Each row of a before or after table is a point. The points were changed in one or more steps. Then noise was added and the rows were shuffled. The steps act on how far a point lies along the listed directions, d1 being the first. Write out the steps. A step turns or swaps two directions, mirrors them in a line or flattens them onto one, adds a multiple of one to another, or multiplies one. Angles are multiples of 10 degrees, from the lower direction toward the higher: turns from -170 to 170, lines from 10 to 170 but not 90. Use the fewest steps. Two steps may share a direction if one is a turn and the other turns, adds or multiplies; they go together, in the order done. Otherwise the lowest direction goes first.

Directions:
(1): [ 25 -43  18]
(2): [24 29 36]
(3): [-39  -9  34]
Before, 8 rows:
[[ 16   7 -52]
 [ 22  -8 -21]
 [ -9 -10  53]
 [-13 -23  16]
 [-50  13  42]
 [ -1  31   6]
 [-57  36  29]
 [ 50  26   2]]
After:
[[ 21  45 -27]
 [-15   8  71]
 [ 17  -4 -26]
 [-28 -12   0]
 [-50  17  12]
 [-37   4  55]
 [ 12  22  17]
 [ 50 -15 -18]]
Steps: mirror d1 and d2 in the line at 120 degrees

Directions:
(1): [ 15  -7  19 -55]
(2): [ 55 -14 -19  11]
Before (12 x 4):
[[  23   -5   12  -71]
 [  28  -13   18 -110]
 [ -30   -1   -8   23]
 [  28   -9    2  -23]
 [   2   -3  -50   43]
 [ -16    6  -24   45]
 [  21   -2   -1   -2]
 [  32    5  -16   49]
 [  15  -17  -30   34]
 [  18  -12  -13   -9]
 [  55  -17  -21   42]
 [ -16   34    3   20]]
After (12 x 4):
[[ 40  18  -3   1]
 [-53  19  20 -46]
 [  7  -7 -50  42]
 [-27   6 -10  66]
 [  6  14 -14  61]
 [-38   9  11   0]
 [ 30 -21 -17   1]
 [-24   1  -8   5]
 [-14  10   5  10]
 [ -2 -10 -25  43]
 [ 32  -8 -31  31]
 [-83  19  32 -74]]
Steps: mirror d1 and d2 in the line at 150 degrees

Directions:
(1): [ 10  15  33   1  70  25  13 -16]
(2): [-46   8   9  51  -4 -22  40 -18]
(3): [-22 -41   8  18 -10  64   3  24]
(4): [ 23 -28  32 -32 -18 -12  59   4]
Before, 8 rows:
[[-43  10 -20  53  25  31 -32  -6]
 [ 17   7  -4 -18  -3  17 -41  12]
 [ 26 -11 -13   8 -31  20 -60  50]
 [ -2 -36   5 -21 -52 -51  63  12]
 [-10  25   8  29  34  -4 -15 -17]
 [-41  38 -12  24 -35 -95  65 -19]
 [ 12   4 -15 -12  10 -37 -31 -15]
 [  2  -5 -17  -7   9  30 -43  -5]]
After, 8 rows:
[[-71  41   4  69  74  36   7 -16]
 [  8  24   5 -10   1 -69  39 -26]
 [ 73   8  27 -34  17 -15 -12  24]
 [-27 -34  19  21  51  74   7  17]
 [ 29   0  -8 -37 -12 -26  -9 -15]
 [ 31  10   3 -29 -10  -9 -24   6]
 [-11  17  -5  22 -15 -44  -4 -12]
 [  3   2 -19   0  21 -11 -46 -11]]
Steps: mirror d1 and d2 in the line at 80 degrees; swap d3 and d4

Directions:
(1): [  6  24   8   9 -32 -15  14  11 -86  20  -2]
(2): [-45   3  39  13 -32   0 -30 -62   5  14  18]
(3): [ -1 -51   7 -33 -18  73  14  -4 -22  -2   2]
(4): [-13   6 -17  16 -71   2   2  37  22 -43  24]
(5): [-48  15   5 -68  11 -28  29  -2  -7 -32   3]
(6): [  5 -13  -6  -6   1 -15  39   5  14  49  74]
Before (13 x 11):
[[ -7   0   1  37 -58  -6 -13  -5  12  13  17]
 [ 33   3 -15   5  58 -56 -13   5   6  27 -14]
 [-17   3  47  21 -34  31 -42 -50 -71  27 -17]
 [ 27  39   4  53 -12 -36  -4   0 -51  42 -11]
 [ 17  37  18  58 -32 -51  -9  10 -19  51  25]
 [ 31   0 -13  68  -3 -17   5 -12  -7  69  32]
 [-44  17  40 -60  40 -10   7 -36   0 -15 -33]
 [-73   1  38   0   5  -4 -24 -79   1   2   8]
 [-72  22  20  -9 -61 -25  26   0 -20   7  57]
 [ 32   6  15  33  53   7 -50 -38  33  19 -46]
 [ 31   6  17   4  56  -8   7  -8  10  48  -1]
 [-22  73  -8  15 -63 -59  16  36 -71  11  44]
 [-23 -15  16 -34  11  17 -24 -38  24   0 -25]]
After (13 x 11):
[[ -13   11   -1  -19   17  -17  -22  -15   37  -11  -26]
 [   7   23  -18  -28  -36    6   45   53 -100   15   25]
 [  46  -18   -5   18   29   44  -30    0   29   -5  -43]
 [  45   -6  -10   21  -19   24   23   28  -68   29  -14]
 [  28  -50  -14  -26   15   23    3   13  -11    9   -4]
 [  54  -18   -6   13  -17   22   30   55  -47   41   10]
 [ -15   13  -18   -5   40  -25   11   10    4  -23  -12]
 [  22   -7  -15   23  -20   -3    4   18    2   16    0]
 [  23  -11   14   -2   19   21   13    5   11   30   10]
 [ -31   22   -6  -21  -10  -34   48   38  -29   10   35]
 [  46  -27  -27   47   -6   21   25   15  -18   58   28]
 [ -34   24   21  -55   30  -17   15   -4    7  -33  -32]
 [  16   43    9   40   -6  -27  -31    5  -54   10  -28]]
Steps: multiply d2 by 0.4; turn d2 and d3 by -130 degrees; multiply d4 by 0.4
